Each row is a point. To make a cloud, some directions were put in groups of two or more. Within a group, all points are equally far from the middle, so they leave a hole (a ring in 2 directions, a hollow ball in 3). The other directions are filled evenly. Then the cloud was stretched, turned, moved and blurred a little. Count the holes, and give their numbers of directions, smallest first.
(in the rows, 128 means zero)

Cloud, 22 rows:
[[156 143  66]
 [157 132 114]
 [173 102  98]
 [144 149 117]
 [ 80  94 145]
 [109 154 140]
 [ 91 155 117]
 [181 131 175]
 [175 148 115]
 [148 141  97]
 [ 84  91 100]
 [ 99 115 124]
 [ 85  79  83]
 [131 104 134]
 [178 169 172]
 [110 136 110]
 [ 91  91 117]
 [157 165 160]
 [101 127  98]
 [ 96 130  90]
 [128 165 132]
 [180 159 109]]
Holes: 0

Cloud, 30 rows:
[[130 181 214 143]
 [145 179  93 109]
 [146  82 152 121]
 [124 118 144 177]
 [166 123  98 140]
 [103 102 142 112]
 [128 160 108 112]
 [120 140 111 132]
 [180 114 134 154]
 [109  60 143  94]
 [ 89 122 109 132]
 [124  65 151 127]
 [125 182 157 112]
 [138  86 175 160]
 [114  62 129  92]
 [119 149 176 111]
 [115  96  90 141]
 [153 107 159 107]
 [101 144 197 166]
 [114 135 114 131]
 [109 133 139 142]
 [126 122 135 195]
 [125 138 122 196]
 [140 100 166 154]
 [170  91 102  92]
 [147  73 119 177]
 [ 73 139 179 152]
 [154 118 166 160]
 [131 165 126 107]
 [146 137 131 151]]
Holes: 0

Cloud (50 x 6):
[[110 124 127 177 167  96]
 [157 128 142 180 154  77]
 [127 169 136  76 104  96]
 [145 145  85 111 129  69]
 [143 162 136 163  79 125]
 [ 82 136 177 159 130 118]
 [136 126  53 148 110 140]
 [ 94 125 103 153 136 149]
 [172 124 107 158 146 117]
 [168 165 103 156  78 129]
 [110 132 129 152 172 151]
 [123 148 137 121 159  68]
 [123 101  90 126 111  54]
 [134 121 122 104  88  79]
 [150 128  72  99 136 144]
 [150  97 186 150 122 106]
 [ 67 115 121 127 125 119]
 [118 159 152 181 116 125]
 [142 128 162 117 110 157]
 [106 131 153 115 112 107]
 [115 129 155 135 159 127]
 [123 165 116 110 151  89]
 [110 208 127  76  88 111]
 [130  86 111 183 166 104]
 [155 168 132 120  54  78]
 [166 125  95 173 144 165]
 [186 153 126 142  96  79]
 [126 153  90 188 135 135]
 [125  92 129 149 195  90]
 [141 156 128 187 133 170]
 [115 100 165 144 150 172]
 [160 189  90 120 146 123]
 [116  97 146 122 171 127]
 [156 139  82 119 148  82]
 [123 178  97 157 125  94]
 [ 73 103 161 138 134 111]
 [122 169  95 125  94  99]
 [147  68 144 152 166 140]
 [133 138  97 121 100 115]
 [162 165 173  78 139 116]
 [189 134 113 139 102 119]
 [172 158 111 123 167 144]
 [177 120  93 113 164 134]
 [130 194 125 153 137 171]
 [ 91  91 105 190 111 117]
 [143  68 159 124 139 116]
 [153 153 108 172 135 165]
 [155  95 146 167 134  87]
 [108 103 111 190 134 131]
 [140 164 106 143 185 169]]
Holes: 0

Cloud, 87 rows:
[[168 166 109  92  98 105 127 124]
 [119 111 168 101 134 112 115 164]
 [108 178  99 123 157 176  81 149]
 [134 110  86 124  88 133 179 138]
 [105 164 145 113 117  98 166 112]
 [156 159  66 152 147 160  99 138]
 [ 87 149 104 150 159 145 144 126]
 [149 100 104  76  79 126 114 150]
 [164  92 134 170 111 114 148  87]
 [121 172 126 182 154 144 155 169]
 [163  62 148 147  97 130 141 126]
 [142 165 153 126 163 130  73 153]
 [128 141  68 133 118 184 146 130]
 [ 93 161  76 136 127 127 118 119]
 [100 188 109 123 109 140 117 166]
 [177 145 155 169  86 150 166 100]
 [140 211 132 169  97 113 160 127]
 [120 209 110 124 121 131 151 144]
 [100 152  70 159 106 129 107 171]
 [128 195 131 115 174 160  68 137]
 [195 176 114 133  96 130 110 103]
 [127 178 125 152 123  77 148 139]
 [174 164 156 147 139  90 118 148]
 [112  96  91 128 172  95  95 170]
 [134 141  67 108 115 179 124 135]
 [152  90  77 143 117 110 151 151]
 [180 102 151 119 141 125 131 171]
 [154 102 177 157  80 118 169 143]
 [111 103  85 124 160 126  84 185]
 [163 123 108 151 117  95 119  80]
 [154 165  97 114 120 117 158 165]
 [124 102 116 131  91 100  66 126]
 [157 142 132 129 156 141 147 187]
 [122 158  80  95 124 104  81  80]
 [132 124 113  87 131 155 152  72]
 [148  77  92 147 125  99 180 134]
 [109 195 107 115 122 144 124 169]
 [ 94 132  83 125 142  86 115 128]
 [144 141  66 166 134 159 107 156]
 [103 172 125 137 142 174 108 165]
 [122 138 144 193 146  90 131  85]
 [143 165 141 163  87  97 183 128]
 [158 137 125 152  94 182 107 101]
 [176 126 146 159 133  88 185 113]
 [161  92 143 154 144 107 197 151]
 [124 109  90  91 142 147 140 100]
 [118  92  96 169 105  79 142 108]
 [167 189 129 153 160 107 146 149]
 [138 125 171 149 129 133 127 180]
 [132 162  53 109 135 160  99 127]
 [ 89 172  86 177  98 134 142 114]
 [149 163 142 158  64 122 172 134]
 [127 166 132 136 161 155  70 125]
 [121 131 127 155 100 111 125  50]
 [108 180 130 139 128 179  84 120]
 [155 163  60 120 118 154 135 128]
 [150 158 113 128 104 149  64  85]
 [160 123 123  96 110 102 100  62]
 [153 179 128 185 112 110 112 190]
 [119 143 109  91 127 103 128 196]
 [139 123 112 121 133 146 201 134]
 [112 104 143 161 129 148 115 104]
 [160 153 144  75 106 124 104 143]
 [128 130 101 116  82 170 160 102]
 [129 141 161 163 163  97 106 117]
 [171  91  93 140 124  89 102 135]
 [139 107 134 113  90 130 152  66]
 [120 159 115 120 185  91 134 156]
 [119 150 149 164 135 164 120 178]
 [156 195  95 107 135 116 139 164]
 [193 107 106 151 107 124 116 176]
 [107 153 143 153 174 145 125 108]
 [160 146 117 159  75 110 177 146]
 [ 94 166  99 109 118 139  82 159]
 [126 184  65 143 161 146  85 145]
 [178 107 137 160 104  88 164 152]
 [ 86 131  85 157 104 109 125 162]
 [154 165 113 130 137  82 149 162]
 [116 141 101 194  94 106 121 122]
 [120 156 145 193  89 135  99 141]
 [160 115 119 134  99  79 177  96]
 [161  75 156 162  72 127 165 123]
 [148 143 101 110 120 108 177 139]
 [112  80  77 149  97 122 175 135]
 [117 154  79 152 139 102 135  79]
 [ 92 175  96 143 109 115 113 120]
 [144 176  98 142 118 126 152 198]]
Holes: 2 (2, 3)
